Each row is a point. Any point is a mix of the corners, with weights that add up to 1. It lies inside the corners' shape when no weight is negative. Is each point inside? If not, which corners have a negative weight?
In the rows, zero is written as 128.

Corners:
(1): [181  79]
(2): [ 89 152]
(3): [122 163]
Points:
[137 148] -> outside (2)
[174  87] -> inside
[ 97 168] -> outside (1)
[153 130] -> outside (2)
[105 153] -> inside
[108 169] -> outside (1)
[135 153] -> outside (2)

Corners:
(1): [182  71 122 249 150 132 142 152]
(2): [149 135 116 101  93 132 143  98]
(3): [169  82 159 137 110 108 122  55]
(4): [126 133 106 143 116 151 172 106]
(5): [114 102 109  97 119 183 130  93]
(6): [186 127 103 121 213  93 227 124]
(7): [ 32 125 130 128 110  82 137 122]
(8): [142 162 184 103 102 135 149 145]
(9): [123 169 123  88 106 149 125  81]
Points:
[136 119 151 150 121 111 151 129] -> outside (5, 9)
[ 81 126 158 129 101 114 120 124] -> outside (2, 4, 6)
[148  97 125 193 135 126 145 134] -> inside
[155 124 128 139 123 144 153 112] -> outside (7)
[130 110 139 135 123 123 134  99] -> outside (2, 4)
[126 123 125 150 125 117 157 116] -> outside (5)
[111 124 125 138 105 132 142 110] -> outside (6)
[115 108 144 122 105 151 113 101] -> outside (2, 4, 6)

Corners:
(1): [134 147  95 134 190 106 109 167 180 145 118 108 135 106]
(2): [211 144 118  51 142 138 190  80  95 168 175 114  79 149]
(3): [104 142 154 188 159 104 132 163 137 134  86 168  90 149]
(4): [131 128 146  95 133 104 154   7 132 194 133  99 123 159]
(5): [ 75 183 142 210 114 145 107 135 156 162 144 166  66 147]
(6): [175  92 101 124 115  76 195 156 122 152 186 131 182 139]
(7): [113 142 156 144 132 137 160 159 176  80 135 113 103  86]
(8): [122 121 100 120 176 108 143 141 135 101 149 175 180  74]
(9): [226 121 115  96 131 125 129  44 141 130 135  91 109 167]
(10): [112  87 131  75 111  83 130 131 147  96 169 136 175 144]
(11): [102  57 103 138 146  98 141 125 102  93 174 143 121 128]
(12): [119 113 150 159 100 116 111 143 154 165 119 154 113  92]
(13): [106 143 154 150 115 149 128 174 160 149 106  90 161 118]
(14): [ 95 109 121 159 114 157 158 148 195 114  95 160 112 117]
(15): [ 91 174  90 157 115 147 117 118 155 115  66 145 113 117]
Points:
[119 146 138 143 131 114 124 132 156 139 125 125 135 128] -> outside (2, 11, 14)
[134 118 123 132 128 111 143 140 145 140 141 133 138 120] -> inside
[137 122 134 120 137 113 152 102 140 153 146 109 121 144] -> outside (8, 12, 15)
[141 119 125 111 128 120 153 116 149 126 139 116 137 119] -> outside (3, 5)
[104 153 116 158 124 132 126 127 150 131 109 145 110 126] -> inside
[129 127 120 131 145 114 131 137 152 130 131 136 134 112] -> inside
